Each wall is flat, endless, passes through zero and stands at right angles to its row. A trip goes straight from one point to another. List the walls that it crosses, first one first.

Walls:
(1): [-15 -37]
(2): [  1 -10]
(3): [ -8 -14]
Trips:
[-40 -22] to [-52   3] -> 2
[ 47 -29] to [27  1] -> 3, 1
[30 22] to [-25  12] -> 3
[-14   4] to [-6 60] -> 1, 3
[16 33] to [ 40 -10] -> 2
[-41   7] to [ 34 -27] -> 2
[  7 -13] to [22 19] -> 3, 1, 2

Walls:
(1): [ 15 -16  14  21 -10  12  12  -4  11 -20 -11  -4]
(2): [ 27 -14  -6  29 -13  51 -13  25 -13  30 -30  19]
(3): [-39   6   7  34   1 -13 -37  21  -3  -7 -30  26]
Trips:
[ -6 -26  21   4  -5  42  22 -10  -2   4  11 -21] to [ -3   6 -10 -24  -5  33  14 -29  -6   7   8 -28] -> 2, 1
[-49 -20 -14  11  12  -6 -14  -1 -41 -20 -30  -3] to [  6  -5 -35  19   5  32   5   0 -25 -35  14 -16] -> 2, 1, 3
[-12 -13 -11 -19  15  10  51  60  10  -7 -15   7] to [-34  19 -34   2  30  -2  11  19   2  23   1 -20] -> 1, 3, 2
[ 11  42  -4  -4 -11  -1 -15  28  21 -33 -45  13] to [ -9 -32   0   6  17 -36   9  -5   4 -11 -17 -11] -> 2
[ -5   3  25 -24  20   0   5  -4  11 -16  23 -21] to [-19 -12  13  18  16 -17  11 -16   9 -41  -8  12] -> 1, 3
[24 10 26  4 -9 17 17  3 30 11 -9 -4] to [  4  25  -3  13 -15 -33  -6  -7  13   3  31   8] -> 2, 1, 3
[ -8   1  11  -5 -19  36  27  33   8   1 -25  31] to [ 14 -13   3  -2   9 -22  47 -19  31  -9  21  32] -> 3, 2
[ 16  17 -23 -20  12   6  41 -16 -12 -36   6  -2] to [-10   4  28 -42   1  31  16   3  30  15  19   3] -> 1

Walls:
(1): [ -5 -17   8   7   1 -27  -6   3 -19   4 -15   7  17  -7  14 -23   9  16
   0 -35 -21  13 -56 -23   4  -2   4   0  23   4  15  20  22  20  12   9
  -4 -21  22 -14   6 -13  -9   4  19  27   8 -12]
(2): [  3 -13  -1  -5  -7   0  -4  -1   5  -3 -25  13  12   3 -11   5   7   2
  11   6   4  10   0 -17   4  -2  14  11   8 -20   3  -5  -1 -30   7 -33
  -5  -9 -14  12  10   2 -11 -10  -2 -20  26  -5]
(3): [  0   8  27  -1  -2  -2  25  -7 -29   8  11  -5   1   0  10   8 -10  -5
  60   5  13   3  -8 -10  -5 -21  16  23  -3  -8   7  17  19 -13  -6   1
 -30  -8  15   8  12 -14  -1 -19 -23  -8 -24  14]
(4): [  4 -24 -22  -2  12  26 -10  -4  14  12   9   1  17   4   0  -3   9 -14
  -2 -14  -1   2   0  24 -29 -12   8  11  -3  -1  25   8  14  30 -21  10
 -56   3  29 -11  27  11 -21   8 -16  -8  21 -29]
(5): [  3  -5  -3  12 -12   1 -12 -27   3 -20  -6   0 -14   9  13  18 -17 -14
  -8  10 -22   4 -11   9  10  -8   0  27  11   2 -17 -14  -6  17  20  -4
  30  -7  15   0 -19 -28  13 -20 -12  -1   0  -5]
(6): [ -9  25  -6  14 -10   0  10  28  -2 -17  19  18  20  -5  12   7 -15  18
  -3  -1 -12 -10  13  11   5  -1 -25  24   3 -10  -4  13  17  12  -1 -23
   3 -17 -14   5 -10  18  -8  20 -24   2  22  11]
Trips:
[ 27 -20 -23  24 -28  -8 -27   7 -21 -21 -25  18  16   7  17 -21  -8  13
  16  16  -5  14   8  -3  -2  18  -7  -6   4  13  36   1  -1   2  -3 -20
   7  27   8  -3  25   7  -2  12  10  15  18  -5] to [-15   7  -8  24 -15  21 -19 -19   1 -12 -14 -14   7 -19  18   7   9  10
  14 -24  -4   2  -1   2 -10   9  20   3  16  18  -7  21   8  27  -9 -11
  19 -10  14  23   5 -16  21 -11  22  -7  -2  -4] -> 5, 6, 2, 3
[  1   8  19  -1 -10 -10  10   2  11 -20   7 -22   2   5  32 -14 -23 -17
  14 -12 -11 -32   0  19 -10  -1  -6   3 -12  18   2 -26  -5 -19   8  -1
 -39 -21   6  23 -13 -15 -18   1  -9  17  -2  -9] to [  5  17  -6   7   9  -4 -14   8  10  12  -4 -30  -6   0  -2  45  11 -10
  20  -9   3   1  -6 -24   7   0 -21  23  -2 -10  -3 -10  -5  -6   6 -17
 -10 -10  20   2 -11   0   4   0   7 -11   6 -30] -> 2, 6
